Rows are points. Each copy is the shape, with its points in the same order, turned, moved and blurred by noise. Say if it was mirrored as well.

Shape:
[[ 19  -6 -40]
 [  0  11  36]
 [ -7 -13 -22]
 [ 22 -49  17]
 [-16   5  30]
 [ -2  13 -25]]
Copy 1:
[[  2  -4 -41]
 [ 19  -6  35]
 [-16 -17 -17]
 [ 24 -60  -5]
 [  0 -14  36]
 [ -9   8 -16]]
Copy 1 is: only turned
Copy 2:
[[ -7  43  -2]
 [ 24 -26   4]
 [-19  15 -14]
 [-24  -7  44]
 [  7 -34  -5]
 [  4  26 -25]]
Copy 2 is: mirrored
Copy 3, 6 rows:
[[  7   0 -47]
 [-14  15  31]
 [ 26   7 -21]
 [  9 -49  12]
 [  4  20  32]
 [ 12  26 -26]]
Copy 3 is: mirrored

Shape, 9 rows:
[[ 18 -19 -18  -9]
 [ 13   9  20  -6]
 [-42  19   9  52]
 [-20  26  22  33]
 [ 15   6 -17  14]
 [ 31   7  15   0]
 [ -4  -2  -8 -23]
 [ 16 -28  -8 -10]
 [ 33 -23   8  -5]]
Copy 1 (9 x 4):
[[ 18 -27  -5 -13]
 [  1   5  28  -8]
 [-19  31  -2  60]
 [-16  34  17  30]
 [ 18   1  -9   5]
 [ 20   6  31 -14]
 [-13 -15   0 -20]
 [  9 -34   6  -8]
 [ 24 -27  25 -14]]
Copy 1 is: only turned
Copy 2:
[[ 23 -21 -13   3]
 [  8   6  22   3]
 [-41  37 -12  47]
 [-25  33  12  34]
 [ 22  11 -11  22]
 [ 24   1  25  11]
 [  6  -2  -8 -17]
 [ 14 -28  -7   0]
 [ 24 -30  16   9]]
Copy 2 is: only turned
Copy 3 (9 x 4):
[[ 12 -23 -18  10]
 [  7  -5  23  -3]
 [-39  27  33  56]
 [-21  24  40  31]
 [ 10  10  -9  22]
 [ 26  -3  18   1]
 [-11 -14  -7  -7]
 [ 10 -33  -9  10]
 [ 29 -29   5   9]]
Copy 3 is: only turned
Copy 4, 9 rows:
[[  7  -4 -22 -12]
 [ 10  16  21 -14]
 [-47  54  14  25]
 [-23  49  26  13]
 [  8  27 -16   0]
 [ 26  13  14  -6]
 [ -9   5  -6 -32]
 [  3 -14 -16  -7]
 [ 22 -13  -2   0]]
Copy 4 is: only turned

Shape:
[[-32  19  24   9]
 [  5 -25  24  -2]
 [-38  -6  21   4]
 [-24 -45 -21 -14]
 [ 33  23   7  -4]
 [-17  21  -1  -1]
 [-39   2  13  11]
 [ 14  26   0   4]
 [ 22 -39  25 -47]
 [-20   5 -28  14]]
Copy 1, 10 rows:
[[-31  14  19  15]
 [  1 -23  16 -16]
 [-38   4   8  -4]
 [-31 -22 -33 -40]
 [ 37  -5   5  20]
 [-12  15  -9  15]
 [-38   1   7   8]
 [ 15   1  -7  22]
 [ 25 -15  12 -59]
 [-25  -7 -35  17]]
Copy 1 is: only turned
Copy 2:
[[-16  39  27 -14]
 [  8 -11  28  -4]
 [-34  13  34 -13]
 [-31 -42   0 -27]
 [ 41  17  -4   0]
 [ -7  24  -1 -14]
 [-33  23  22 -12]
 [ 20  28  -8  -3]
 [ 32 -46  28 -35]
 [-29   8 -21  -3]]
Copy 2 is: only turned
Copy 3, 10 rows:
[[-26  -2  22  16]
 [  9 -37  10 -12]
 [-10 -12  38  15]
 [ 48  -8  42  -7]
 [-11  -2 -29 -27]
 [ -9  17  12   0]
 [ -7  -4  29  22]
 [ -8   8 -18 -12]
 [ 14 -46  23 -60]
 [ 22  23  11  15]]
Copy 3 is: mirrored
Copy 4 (10 x 4):
[[-48  -4  18   1]
 [  8 -10  25   9]
 [-32 -26  16   9]
 [  4 -47 -22  -1]
 [ -2  42   6 -10]
 [-34   5  -4 -10]
 [-39 -24   4   8]
 [-19  33  -4  -3]
 [ 49 -12  27 -19]
 [-32  -8 -30   0]]
Copy 4 is: only turned

Shape, 11 rows:
[[-20 -39  17  -8  -4 -26]
 [ 37   3 -12 -32 -30 -13]
 [  5  -5 -10 -11   8 -24]
 [ 24 -32 -38  20   6  19]
 [ 51 -19  23 -40   2  47]
 [-21   3  23  21  40 -19]
 [-11  27 -38  11  12  32]
 [  4  10   5 -14   0 -15]
 [ 34  14 -13 -26  16 -22]
 [ 43  32  27  10  16 -10]
 [  6  23  -7  17  14   9]]
Copy 1, 11 rows:
[[-19 -44  -3 -11  -7 -12]
 [ 35   9  -9 -42 -14 -15]
 [  5  -6 -17 -11  21 -19]
 [ 34   1 -39   5  26  33]
 [ 43  -4  20 -60  19  47]
 [-27  -6  19  20  38 -13]
 [-12  54 -23  -2  21  25]
 [ -1  11   9 -18   9 -14]
 [ 20  16 -10 -40  34 -25]
 [ 29  24  36  -8  33 -21]
 [  2  33   9   5  25   4]]
Copy 1 is: only turned
Copy 2 (11 x 6):
[[  6 -46  16 -25  -8 -21]
 [ 13  10 -40 -13 -46   0]
 [ 28 -12  -9  -9   0   0]
 [ -4 -34 -41  35  11  -3]
 [-57  21 -32   2 -20 -22]
 [ 19 -17  46  14  21 -16]
 [  2  -6  -6  33  14  46]
 [ 17   0   2  -8 -17   1]
 [ 26  21 -27  -6  -6 -10]
 [ 16  35  11  34 -13 -26]
 [  9   3  11  35   3  13]]
Copy 2 is: mirrored
Copy 3:
[[-26 -28  34  14  15 -12]
 [ 32 -11   9 -30 -12 -28]
 [  3   3  12   1  25 -19]
 [ 23 -24 -21  14  18  25]
 [ 60  -9  51 -23 -11  34]
 [-20  29  29  34  32   0]
 [  5  36 -26  -7  -1  30]
 [  2  14  29  -4   2 -16]
 [ 35  15  12 -14  26 -24]
 [ 48  39  32  27   1 -26]
 [ 12  36   2  15   1   7]]
Copy 3 is: only turned
Copy 4, 11 rows:
[[-13 -40  -9 -26 -12 -13]
 [ 48  -6  36 -23   5 -19]
 [ 13 -10  -5 -14  19 -20]
 [  1 -25  34  36  26  -6]
 [ 42 -33  46 -18  19  58]
 [ -8  -9 -54   1   8  12]
 [-14  38  17  26  25   7]
 [ 18   3  -6 -21   6  -6]
 [ 42  -3   0 -21  40 -12]
 [ 59   5 -24   6   6  19]
 [ 10  19  -5  18  15   8]]
Copy 4 is: mirrored

Shape, 11 rows:
[[ 19  -9 -14 -12  -4   7 -13  21]
 [ 19  -3  -6 -15  -4   3 -20 -16]
 [ -9  31   0  20  13 -43 -25  -6]
 [-15  26  20 -19   6 -25   9  17]
 [-13  -3  -5 -18 -14 -13  -8  18]
 [-60  -5 -12  26   0  11 -20  -8]
 [ -1   2  -6  -4  20   1   9  -1]
 [  5  22  48  51   6 -15  -7  19]
 [ 22  10 -10 -19  16  10 -29  13]
 [ 15  -6  27   6  14 -21 -26   5]
 [ 18  -8   7 -15  15  -7   8  20]]
Copy 1 (11 x 8):
[[ 22 -31 -10 -13  14  -4  10  11]
 [ 26  -3  -5 -21  13   7  -3 -17]
 [-13  30  -2 -19   5 -42  -4  -7]
 [-17   2  35 -34   1 -15  18  11]
 [ -1 -27  13 -24  -8 -14  -1  -5]
 [-46 -13 -18  -8   5  -4  -5 -40]
 [-13  -2 -11 -33   7  11   6  10]
 [-29  29  15  35  28 -34   7  22]
 [ 25 -10  -8 -32  40  -8  14  -3]
 [  0   6  11  -4  27 -12 -19  18]
 [  4 -13   7 -20  11  11   9  35]]
Copy 1 is: mirrored
Copy 2:
[[-10  -1 -26 -12  21  21   5   2]
 [  0  -8 -15 -17  19   5 -21 -21]
 [ -4  34   4 -11  35 -22 -52  13]
 [-34  14  26 -28  20 -16 -10  24]
 [-24   2 -15 -17   6   1  -5  26]
 [  5   6   5  22 -29  20 -49  37]
 [  9  12  12  -8  11  11  -2   8]
 [-41  37  23  35  52   3 -30  -3]
 [ -2   2 -13 -27  35  31  -9  -1]
 [-17  -8   4   2  57  -3 -25   0]
 [-11  -4   3 -13  34   2  20   4]]
Copy 2 is: mirrored
Copy 3 (11 x 8):
[[ 10  -8 -21  -9   9  10  17  33]
 [ 12  -1   1 -18  15   7   0  10]
 [ -8  11 -11   7 -21 -42 -25   5]
 [-16  -5  16   4 -37 -22  20  29]
 [-14 -20 -14 -18 -18  -1  13  26]
 [-42  -9 -26  13 -26  32 -31  -1]
 [-14  -1   2  16   5   1  15  14]
 [ 31  -9  -5  51 -45 -19 -21  25]
 [ 10  22  -8 -11  10   5   9  38]
 [ 18 -13   4  10  -1 -17 -19  40]
 [  2 -13   4  11   5  -8  25  41]]
Copy 3 is: only turned
Copy 4:
[[ 15   4   8 -17  -5  23 -20  13]
 [  3  13 -16 -18  -6  21 -21 -13]
 [-42  25 -16  25   7  -8 -30  13]
 [-43   3  17 -22  10 -13  -7  10]
 [ -9  -9  10 -18 -14  -3 -26   9]
 [-37 -29  -9  31 -48  15 -11   3]
 [-18  -2 -13 -13   0  19   5  14]
 [-25  15  30  48  30  -1   9  -5]
 [ -7  23   5 -20   0  43 -26  11]
 [-13   4   5  10  32  15 -27 -10]
 [ -2  -4   7 -23  22  15  -5  15]]
Copy 4 is: only turned

Shape, 12 rows:
[[ 22 -28  21 -29  16   8  -9  -8  -2]
 [  6  18  31  -4  30 -17   0   8  11]
 [ -4  23 -11 -20  -4  19  23  14  31]
 [ 36 -33   2  21  -8  -3  44   9  33]
 [  4 -40 -20   0  24  15 -17  16 -14]
 [-15  27 -32  21 -19 -25  22 -21  14]
 [-19  -9  23  16 -12 -19   3  13 -16]
 [  7 -24 -12 -18  12  32   8  -6 -33]
 [ 43  -5 -22  27 -14  -3 -19 -18 -27]
 [  4  26  10  15  31  27   0 -21  25]
 [-15  -8  35  -4 -33  35  22 -18  36]
 [ 13 -27  16  29  16   0  -2  10 -16]]
Copy 1:
[[ 16  -8   4 -17  18  27  -9 -14  14]
 [  4  19  -4  -7  56  -7  -5   9  -9]
 [ -9  39 -27 -20   6  -4  -4  32  27]
 [ 28 -19 -12   6   7 -27  30  25  45]
 [ 12 -21 -20   6 -13  31  -7  12 -17]
 [-30  18 -43  -5  -4 -55  11  -2   4]
 [-16  -8  19   0   9 -26  -1  14 -18]
 [ -2   2  -6 -20 -20  38  20  -4  -4]
 [ 34   1 -17   1 -28 -20  10 -32 -18]
 [  1  48 -25  26  31   7   7  -7  11]
 [-24  29  26  11   1  -5   0   9  60]
 [ 18 -13   7  18  11   3  13   9 -18]]
Copy 1 is: only turned
Copy 2:
[[ 13 -19 -10 -32  34  -6  15 -12 -13]
 [  9   7 -22  19  55 -10  16  16 -10]
 [-19  41  23   3  33 -12   8   3  10]
 [ 24 -18  28  18  15  -8  10 -27  36]
 [-24 -29 -10   4  26  -3   7 -47 -40]
 [-11  47 -16  28 -14 -26 -14   6  10]
 [-16 -22 -14  13   6 -28   9  28 -14]
 [-19   2  -2 -24   8   6  39 -22 -35]
 [ 29  -1  -5   4 -14  -1 -21 -21 -42]
 [  7  23 -19  18  36  38   2   4  -2]
 [-21  -1  23 -22  14  25   4  33  35]
 [  3 -33 -12  22  13  -4  13 -10 -22]]
Copy 2 is: mirrored

Shape, 13 rows:
[[  5 -40   5  -7   8   6  11   6  -4]
 [ 16   9 -20 -11   5   6  14  -5   1]
 [  6 -15  -4 -11   8 -47   9  -1  -2]
 [-22   4   9 -11  12   2  -4  16   3]
 [  7   9   4  42  14  -7 -11  -3  11]
 [  8   8   9 -10  16   6   2  -6   3]
 [ 15   9  10  -3  15  -9   1   3  60]
 [ -8   9  -8   0   8   0  13  -6   0]
 [  3   9  10 -11 -11  -1   8  -4   3]
 [  8  -5  -1   7   9   4 -20  -6  -3]
 [ -6  -8   3   2 -13 -17   6   3   9]
 [ 14   1 -13   4   8   6  -6  -6  -3]
 [ 15 -10  11  -9 -12  -7  -3  19  -6]]
Copy 1 (13 x 9):
[[-15 -23  -1  21 -23   7 -18 -11  -6]
 [ 12 -15 -26 -10 -19   6   4   8   4]
 [-17 -42 -25  -5  17  -2  -1  -1 -19]
 [ -9 -24  15  -2   2  17   9   5  18]
 [  7  21  -3  -3  26  21  -7   8 -13]
 [ 12 -17   4 -14  -8  11  -1  -4   1]
 [ 41 -26   7   8  22  -2 -20  24   3]
 [ -1 -10 -15  -7  -1  11   5  -2  15]
 [  5 -14   0  -6  -6 -13  12  -4   6]
 [ -7   3   5 -14  -5  11 -11  10  -9]
 [-11 -15  -6  11  10 -11   6   4   1]
 [  0   0 -12 -13 -12  10  -6  10  -3]
 [ -8 -18   8   9 -14  -6  13   6 -18]]
Copy 1 is: only turned
Copy 2 (13 x 9):
[[ -5 -14 -17  20  14 -15 -13  18   1]
 [ -1  11 -26  -9  11  -1  14 -11   3]
 [  6  33   5  -4  28 -20 -16  14 -14]
 [-13 -10   7  -9  17  12  19  16 -15]
 [ 28  16   5   6  -7  37  -5   6   2]
 [  2  -6  -4  -2  18   8   7 -13  -7]
 [ 14   7   9 -16  47  29   7   4  33]
 [  0  11  -8   0   7   3  22   1  -6]
 [-18   4   2  -1  12   6  11 -14   3]
 [ 10  -8  -2  -9  -4  11  -6   0  -2]
 [-12  17   9   4  10  -2   2  18   5]
 [ 11   3 -17  -8  -3   3  -1  -8   3]
 [-25   4  -3   3  10   2 -16   3  -1]]
Copy 2 is: mirrored
Copy 3:
[[ -6   4  22  19  11  10   7  16  23]
 [  6   1 -17 -10  10  15  17  15  -6]
 [  8  -4  -2 -14   8  -7  14 -15  44]
 [ -9  -9  20 -16  -2 -10 -10   6  -7]
 [  3  22 -21   8  -2   0 -27 -21  -6]
 [ -1  -7  -5 -13  -2  23  -7   7   0]
 [-11   2 -34 -25 -10   5 -41  22  29]
 [ -2  -1  -8 -10  -4   4  13   4  -7]
 [ 17 -15  -3  -5 -19   7  -3  11   2]
 [  0 -10  -8  12  14  11 -12  -8  -5]
 [  6  -6  -7   2 -12 -14   1   2  17]
 [  1  -2 -20   7  12  10   3   3  -4]
 [ 27  -9  11   3   6   0  -5  12  14]]
Copy 3 is: only turned
Copy 4, 13 rows:
[[  8 -10   8  27 -21   0  15  21   6]
 [ 16 -12 -14 -11   3   1   7  -6  23]
 [ 22   1   5   8  19 -32  25  18  -8]
 [ -3  10  14 -14   9  13   0  27   6]
 [ 15  24   5  13  10  -7 -32 -12   3]
 [ 12   2  16 -18  -1   0  -2  -2  11]
 [ 28  41  16 -13   3 -19  -5   5  48]
 [  5   3   3  -4  15  10  10  -3   9]
 [  0  13   1 -14  -3   0  16  -3   6]
 [ -1  -2   8  -2  -4 -11 -20  -3   4]
 [ -2  21  -2   5   8  -9  12   9   5]
 [  4 -12  -6  -5   1  -3 -10  -7  14]
 [  0   7 -11  -7 -17 -12  11  14  -7]]
Copy 4 is: only turned

Shape, 16 rows:
[[  4  -6  -5   4 -25 -23  12  -8 -49  17  11]
 [  7  -5  -5  12   5  -9   9 -19   7 -19  23]
 [  1   2  -2 -15   2   9  14  -6 -31 -15  21]
 [ 20  31  17   5  -6  -3  17 -20 -12   3  15]
 [ 15  -6   2  11 -29   4   9 -18   1  16  34]
 [ -5  13  -6  12  -1   3  12  13   4  15  25]
 [ 15  -8  10   9   4  -7   6  13   0  16  21]
 [  1   8 -16 -12  -3   7  11  -8   5   7  -1]
 [  9  12   4   3   6  -9  13  -1  13  18  33]
 [-14  -2  51   5   1 -29  11 -15  13   7  26]
 [ 18  -8 -13   4   5 -12   8 -21  11 -13  23]
 [  6  42 -18   9  -7   7 -20 -19 -14  17  26]
 [ 16 -10  12   8   6   7   7 -22  14  -4  19]
 [ 12  -2  22   9 -34   4  -7 -21  13 -58 -35]
 [ 17  19 -17   3 -60   5   6  25   4 -36  23]
 [ 14   1  -9 -54  -3 -11 -15 -15 -25   5  25]]
Copy 1:
[[ 29 -10  -2 -30 -22   1  29  -7 -41  -7  20]
 [ 10  16  -1  10  -1  17  15  -6   4 -23  12]
 [  5   2  -4 -31   8  29  17   8 -13  -9  12]
 [ 26  15  31 -28  -4   9   1  -8  -3 -14  12]
 [ 31   0  11  -4 -33  30  10 -14   0  -2  25]
 [ 18  15   8  -4 -18   9   6  23   1  11  22]
 [ 21  -9  12   9  -4  10   3  10  -7   7  26]
 [  9   3 -10 -21 -11   3   3   0  16   4   6]
 [ 16   8  21   1 -11   7   8  10  14   1  34]
 [-18  -2  42  12 -22   4  -8  -5 -16 -25  31]
 [ 15   7  -5   9   0  14  19 -11  13 -22  17]
 [ 40  39  -6 -34 -10   6  -8  -4   1  -1  39]
 [  8   5  13  11  -2  25  -1 -17   8  -8  14]
 [ 15  -3 -11  -1 -12  22 -37 -18  -6 -52 -47]
 [ 54   1 -10 -17 -37  39  -1  38   8 -37 -12]
 [  9 -25 -20 -46   7  16   6  -5   5 -20  48]]
Copy 1 is: only turned
Copy 2 (16 x 11):
[[ -9 -28   7   5  -3 -31  -8  -4 -28 -21  14]
 [  5  13  -7  26  13   0  18 -17   6  -9  10]
 [  2  13  -8 -12  18 -24   6 -22 -19  -4   9]
 [ 25  -3  12   2  11  11   4 -24 -25 -23   2]
 [  8   6   1  21 -25   4  11 -12 -26 -15  26]
 [  7   9 -13  10   6  15  -2  12 -24   1   9]
 [ 20   3   2  11  -2   1  -8   9  -5   5  22]
 [  4  -4 -17  -9  -4   8  18  -9  -8   2  -6]
 [ 18   3  -6   8   8  24   6   3 -12  -5  27]
 [ -7   4  40  13  15  29  -5 -16   4   1  36]
 [ 12   6 -13  22   6  -2  24 -16  11 -11  15]
 [ 12  -8 -38   9   0  20 -17 -26 -33 -26   0]
 [ 19  14   3  20  -4   8  15 -25   2   6  16]
 [ -6  30  31  12 -19  -6  11 -40  29 -19 -48]
 [ -2  48  -7   1 -21  -9   8  16 -16 -53 -18]
 [  2  -6 -25 -37  -2 -17  -1 -29   3 -22  34]]
Copy 2 is: mirrored
Copy 3 (16 x 11):
[[-17  -3  16  -2 -23  -9  17 -10 -28  39  20]
 [  6  -4 -19   7   8  -8  36  -5   4   6  11]
 [-20  -3  -8 -11  14   0  11  -3 -16   1  31]
 [  1  28  13   9  -3 -25  18 -11 -11  -7  31]
 [ 11   4  15  -9 -17   1  49  -8   5   9  26]
 [ -1   0  14   9  -7  10  11  21  10   2  21]
 [ 23  -5  25  12   3   1  14   3   0  10  18]
 [ -3  13  -3 -15   0   9  14   3   0  -6   3]
 [ 13   8  17   3  12  -4  24  15  14   5  23]
 [ -6 -17  37  31  20 -24  40 -21  18  -4   6]
 [ 18   0 -14  -3  12  -4  32  -5   4  15  12]
 [  0  28  -8 -10 -16  -4  -6  -5  29   8  33]
 [ 22  -2   3   6  12  10  40 -16   7  -5  16]
 [ 13 -23 -31  13 -25 -21  22 -36 -26 -45 -13]
 [  6 -28 -16 -23 -43 -24  24  25  -4 -27  28]
 [ -9  -7   9 -50  13 -15   3 -22  -4  18  17]]
Copy 3 is: only turned
